Each row is a point. Each copy is the shape, with its points in the same order, turned, moved and blurred by noise. Some copies are also mirrored. Which?

Shape:
| -0.25 | -0.29 |  0.59 |
| -0.84 | -0.32 |  0.20 |
|  0.47 | -0.61 |  0.01 |
|  0.49 |  0.17 |  0.20 |
|  0.08 |  0.41 |  0.03 |
| -0.17 |  0.05 |  0.37 |
Copy 1 (6 x 3):
| -0.54 | -0.39 | -0.22 |
| -0.19 | -0.10 | -0.80 |
|  0.20 | -0.81 |  0.27 |
| -0.11 | -0.15 |  0.58 |
|  0.01 |  0.27 |  0.31 |
| -0.35 | -0.04 | -0.04 |
Copy 1 is: only turned
Copy 2 (6 x 3):
| -0.09 |  0.05 |  0.74 |
|  0.37 | -0.57 |  0.73 |
| -0.72 | -0.19 |  0.04 |
| -0.11 |  0.48 | -0.12 |
|  0.36 |  0.17 | -0.10 |
|  0.13 |  0.07 |  0.30 |
Copy 2 is: mirrored
Copy 3:
|  0.43 | -0.68 |  0.01 |
|  0.21 | -0.67 | -0.72 |
|  0.69 |  0.25 |  0.17 |
|  0.01 |  0.01 |  0.50 |
| -0.34 | -0.11 |  0.23 |
|  0.07 | -0.49 |  0.06 |
Copy 3 is: only turned
Copy 4, 6 rows:
|  0.54 |  0.27 |  0.39 |
|  0.80 | -0.38 |  0.35 |
| -0.44 |  0.14 |  0.51 |
| -0.19 |  0.45 | -0.20 |
|  0.11 |  0.08 | -0.42 |
|  0.45 |  0.20 |  0.02 |
Copy 4 is: mirrored

Shape (6 x 3):
|  0.22 |  0.01 | -0.40 |
| -0.28 | -0.04 |  0.71 |
|  0.33 |  0.57 | -0.34 |
| -0.13 |  0.09 |  0.21 |
| -0.51 | -0.25 | -0.02 |
|  0.50 | -0.10 | -0.73 |
Copy 1 (6 x 3):
| -0.29 |  0.04 |  0.12 |
|  0.85 |  0.41 | -0.02 |
| -0.45 |  0.16 | -0.41 |
|  0.33 |  0.35 | -0.04 |
|  0.29 |  0.51 |  0.52 |
| -0.63 | -0.30 |  0.23 |
Copy 1 is: only turned
Copy 2 (6 x 3):
| -0.43 | -0.29 |  0.00 |
|  0.65 |  0.15 | -0.13 |
| -0.66 | -0.16 | -0.45 |
|  0.08 | -0.13 | -0.15 |
|  0.46 | -0.44 |  0.12 |
| -0.78 | -0.42 |  0.26 |
Copy 2 is: mirrored

Shape (10 x 4):
| -0.11 | -0.64 | -0.21 |  0.22 |
|  0.21 | -0.25 |  0.22 | -0.31 |
| -0.37 |  0.25 | -0.37 | -0.23 |
|  0.24 | -0.03 | -0.07 |  0.29 |
| -0.74 |  0.46 | -0.78 |  0.62 |
| -0.26 | -0.15 | -0.36 |  0.14 |
| -0.52 |  0.24 |  0.05 | -0.46 |
| -0.10 |  0.23 | -0.36 |  0.44 |
| -0.49 |  0.04 |  0.21 |  0.16 |
|  0.09 |  0.35 |  1.00 |  0.06 |
Copy 1, 10 rows:
| -0.24 | -0.69 |  0.10 | -0.42 |
|  0.34 | -0.16 | -0.11 | -0.58 |
|  0.23 | -0.48 | -0.40 |  0.30 |
| -0.27 | -0.02 | -0.19 | -0.22 |
| -0.50 | -0.61 | -0.19 |  1.01 |
| -0.16 | -0.56 | -0.13 |  0.03 |
|  0.71 | -0.46 | -0.13 |  0.18 |
| -0.42 | -0.22 | -0.15 |  0.21 |
|  0.16 | -0.31 |  0.33 |  0.14 |
|  0.49 |  0.61 |  0.42 | -0.17 |
Copy 1 is: mirrored
Copy 2 (10 x 4):
|  0.72 |  0.09 |  0.07 |  0.31 |
|  0.24 |  0.27 |  0.51 | -0.21 |
|  0.28 | -0.34 | -0.29 | -0.40 |
|  0.06 |  0.10 |  0.08 |  0.24 |
|  0.33 | -0.66 | -1.07 |  0.19 |
|  0.47 | -0.18 | -0.19 |  0.05 |
|  0.30 | -0.07 | -0.17 | -0.75 |
|  0.06 | -0.26 | -0.41 |  0.27 |
|  0.34 |  0.34 | -0.44 | -0.24 |
| -0.45 |  0.84 | -0.09 | -0.42 |
Copy 2 is: mirrored
Copy 3, 10 rows:
|  0.50 | -0.29 | -0.40 | -0.26 |
| -0.17 | -0.09 | -0.06 | -0.56 |
| -0.08 |  0.38 | -0.57 |  0.07 |
|  0.28 |  0.06 |  0.12 | -0.01 |
|  0.51 |  0.41 | -0.70 |  0.99 |
|  0.34 |  0.04 | -0.49 |  0.05 |
| -0.59 |  0.13 | -0.66 |  0.03 |
|  0.35 |  0.17 | -0.10 |  0.38 |
| -0.18 | -0.24 | -0.36 |  0.28 |
| -0.76 | -0.40 |  0.40 |  0.09 |
Copy 3 is: only turned
Copy 4:
| -0.11 | -0.46 | -0.48 | -0.31 |
| -0.33 | -0.11 |  0.27 | -0.25 |
|  0.08 |  0.56 | -0.29 | -0.15 |
|  0.35 | -0.23 |  0.04 | -0.17 |
|  0.84 |  0.47 | -0.96 |  0.13 |
|  0.14 |  0.03 | -0.45 | -0.18 |
| -0.30 |  0.60 | -0.15 |  0.11 |
|  0.57 |  0.10 | -0.28 | -0.06 |
| -0.02 |  0.06 | -0.29 |  0.41 |
| -0.03 | -0.11 |  0.69 |  0.69 |
Copy 4 is: only turned

Shape (10 x 6):
| -0.25 |  0.24 |  0.16 | -0.28 |  0.28 | -0.50 |
| -0.64 |  0.57 |  0.25 |  0.32 |  0.41 |  0.37 |
| -0.45 |  0.73 | -0.19 |  0.52 |  0.12 | -0.15 |
|  0.05 |  0.31 | -0.47 |  0.19 |  0.26 | -0.02 |
|  0.60 |  0.03 | -0.16 | -0.42 | -0.16 | -0.05 |
|  0.22 | -0.29 | -0.24 | -0.09 | -0.54 | -0.32 |
|  0.43 | -0.48 | -0.30 | -0.59 | -0.51 | -0.07 |
|  0.79 | -0.70 | -0.17 |  0.01 |  0.20 | -0.10 |
| -0.78 |  0.48 | -0.04 |  0.20 |  0.13 | -0.12 |
| -0.29 |  0.01 | -0.75 | -0.14 | -0.02 | -0.07 |
Copy 1, 10 rows:
| -0.29 | -0.25 |  0.28 | -0.36 | -0.10 |  0.25 |
| -0.08 | -0.22 | -0.79 | -0.22 | -0.44 |  0.23 |
|  0.12 |  0.18 | -0.35 | -0.14 | -0.75 |  0.39 |
|  0.39 |  0.31 | -0.07 | -0.27 | -0.09 |  0.04 |
|  0.08 |  0.37 |  0.31 |  0.18 |  0.63 |  0.13 |
| -0.13 |  0.47 |  0.51 |  0.36 |  0.09 | -0.26 |
| -0.36 |  0.65 |  0.49 |  0.34 |  0.73 | -0.39 |
|  0.42 |  0.05 |  0.42 |  0.20 |  0.73 | -0.65 |
| -0.27 |  0.03 | -0.29 | -0.30 | -0.69 |  0.19 |
| -0.07 |  0.68 |  0.12 | -0.32 | -0.10 | -0.19 |
Copy 1 is: mirrored
Copy 2, 10 rows:
| -0.13 |  0.06 |  0.02 | -0.35 | -0.24 |  0.72 |
|  0.24 |  0.08 |  0.79 | -0.46 |  0.21 |  0.07 |
| -0.44 |  0.32 |  0.80 | -0.36 |  0.16 |  0.10 |
| -0.22 |  0.16 |  0.20 | -0.17 | -0.33 | -0.18 |
| -0.02 |  0.24 | -0.53 |  0.35 | -0.56 | -0.16 |
| -0.48 | -0.21 | -0.29 |  0.52 | -0.36 |  0.18 |
| -0.03 | -0.29 | -0.63 |  0.62 | -0.73 |  0.16 |
| -0.20 | -0.43 | -1.02 | -0.23 | -0.47 | -0.42 |
| -0.23 | -0.03 |  0.75 | -0.32 | -0.08 |  0.53 |
| -0.25 | -0.21 |  0.35 | -0.04 | -0.88 |  0.03 |
Copy 2 is: mirrored
Copy 3 (10 x 6):
|  0.06 | -0.07 |  0.60 | -0.51 |  0.09 | -0.08 |
|  0.35 |  0.99 |  0.35 | -0.30 |  0.32 |  0.26 |
|  0.52 |  0.61 |  0.81 |  0.11 | -0.05 |  0.10 |
|  0.32 |  0.28 |  0.50 |  0.24 |  0.07 | -0.44 |
| -0.51 | -0.20 |  0.29 |  0.29 | -0.06 | -0.61 |
| -0.07 | -0.54 |  0.12 |  0.51 | -0.22 | -0.20 |
| -0.44 | -0.67 | -0.03 |  0.48 |  0.15 | -0.37 |
| -0.07 | -0.35 | -0.42 |  0.11 | -0.37 | -0.82 |
|  0.41 |  0.45 |  0.60 | -0.20 |  0.23 |  0.24 |
|  0.47 | -0.15 |  0.38 |  0.34 |  0.39 | -0.24 |
Copy 3 is: only turned
Copy 4, 10 rows:
| -0.25 | -0.61 | -0.25 |  0.19 | -0.24 |  0.16 |
| -0.13 | -0.47 |  0.08 | -0.35 |  0.75 | -0.01 |
| -0.10 | -0.44 | -0.02 |  0.07 |  0.44 | -0.59 |
|  0.12 | -0.15 |  0.21 | -0.01 | -0.18 | -0.42 |
| -0.29 |  0.28 |  0.24 |  0.28 | -0.64 |  0.22 |
|  0.06 |  0.31 | -0.11 |  0.78 | -0.39 |  0.10 |
|  0.05 |  0.45 |  0.26 |  0.75 | -0.71 |  0.48 |
|  0.36 |  0.61 | -0.20 | -0.08 | -0.86 |  0.27 |
|  0.00 | -0.65 | -0.05 |  0.22 |  0.48 | -0.19 |
|  0.41 | -0.31 |  0.39 |  0.47 | -0.20 | -0.15 |
Copy 4 is: mirrored
